Every row gives one point. Each table stands for the endless flat space through its points: a line for two points, a plane for three, and so on. Write the one point that lies in both, or say that there is none.
In the rows, zero is written as 128.

First (2 x 3):
[[168 154 134]
 [152 118 126]]
Second (2 x 3):
[[145 157 127]
 [170 122 132]]
They share: [160 136 130]

First:
[[144 117 157 140 134 171]
 [147 120 133 119 161 150]]
Second:
[[152  94 159 155 168 136]
 [139 148 149 131 158 165]
 [171 113 115  92 126 183]
 [163 116 129 103 138 173]]
They share: no point

First, 3 rows:
[[146 165 137 122 129 148 125 131 173]
 [158 193  96 141 108 182 100 130 187]
 [170 151 153 174  87 146 166 178 145]]
Second, 2 rows:
[[150 173 130 147  92 146 143 139 173]
 [146 178 126 147  84 143 145 133 178]]
They share: [158 163 138 147 108 152 139 151 163]

First (4 x 14):
[[ 86 105 187 147 148 111 122 106 159 153 186 190 115 158]
 [127 165 132  88 138 150 155 134 122  99 148 140 161 145]
 [111 177 134  86 128 138 137 120 130 105 146 126 171 153]
 [ 67 123 175 119 163  88 100  75 176 142 143 169 100 105]]
Second (4 x 14):
[[109 137 158  95 133 136 155  84 173 139 168 153 149 162]
 [115 144 161  94 158 121 137 113 153 115 151 160 133 152]
 [ 65 154 143 136 158 109 123 123 145 127 147 172 139 106]
 [127 143 166  81 173 112 123 126 137 101 154 153 123 160]]
They share: no point

First, 4 rows:
[[148 158 152 150 118 164 119 140 185 163  86  88 153 152  77 124 117 153
  155 100]
 [129 148 150 163 130 108 145 192 131 109 106 107 149 173 147 151 163 151
  149 107]
 [151 164 144 141 118 170 125 152 193 153  90  75 147 155  81 125 121 143
  163 105]
 [139 175 140 123 106 164 135 172 190 133  94  55 143 159 112 146 141 134
  168 121]]
Second:
[[ 89 108 183 177 155 120 124 153 196 125  84 116 106 161 150 139 116 134
  157 116]
 [165 168 152 169  99 147  89 158 130 127  59 127 184 159 108 150 125 206
  150  59]
 [137 202 145 153 115  92 106 191 142 123 106 114 204 183  80 125 152 192
  165  54]
 [127 163 145 163 129 121 114 164 169 144 100 118 164 167 110 113 132 161
  137  80]
 [125 145 177 197 161 139  89 180 166 137  69 137 133 195 124 125 100 153
  157  95]
 [117 132 183 197 171 140 104 179 172 141  76 128 116 195 128 127 102 134
  159 116]]
They share: [137 150 155 161 124 133 129 160 154 141  94 104 154 161 110 137 138 157
 148 101]

First:
[[122 115 166  77 151 152 137 121 116  63 107 149 244 178 103 105 154 181
   90 120 117 163 115 112]
 [107 101 171  83  99 167  81 176 110 126 135 133 167 143 170 131 157 147
   98 171  61 100 141 137]
 [130 106 157  80 101 143  62 187 123 144 148 143 130 117 186 120 135 145
  101 179  46 106 165 157]
 [145 119 125 112 139 134 147 148 148  77 118 170 159 146 102 128 137 188
  115 127 115 145 151 166]
 [136  98 175  93 127 140  96 165 101 121  99 126 172 132 140 113 115 184
  124 159  78 139 153 150]
 [128 103 121 107 104 133 101 138 157  84 134 152 178 123 130 129 160 126
   55 140  82 112 159 125]
 [118 102 125 112  80 142  88 179 140 126 146 151 115 112 168 145 152 139
  102 165  67  82 171 167]]
Second, 4 rows:
[[111 118 121 128  82 137  91 156 131  80 155 140 169 156 125 110 162 182
   83 155  69  77 120 140]
 [ 64 145 160 122  83 124 118 143 119  74 139 155 190 152 105 115 142 186
   63 171  87 136 120 191]
 [102 130 142  95  97 128 109 138 137  74 125 158 148 159 122 152 135 170
   80 146  87 101 138 158]
 [129  91 107 109  92 145 102 155 133 104 141 147 155 131 158 127 171 150
  116 130  93  78 154 127]]
They share: [108 106 126 105  93 138 113 148 129  98 133 154 162 133 146 132 159 154
 104 138  99 103 152 150]
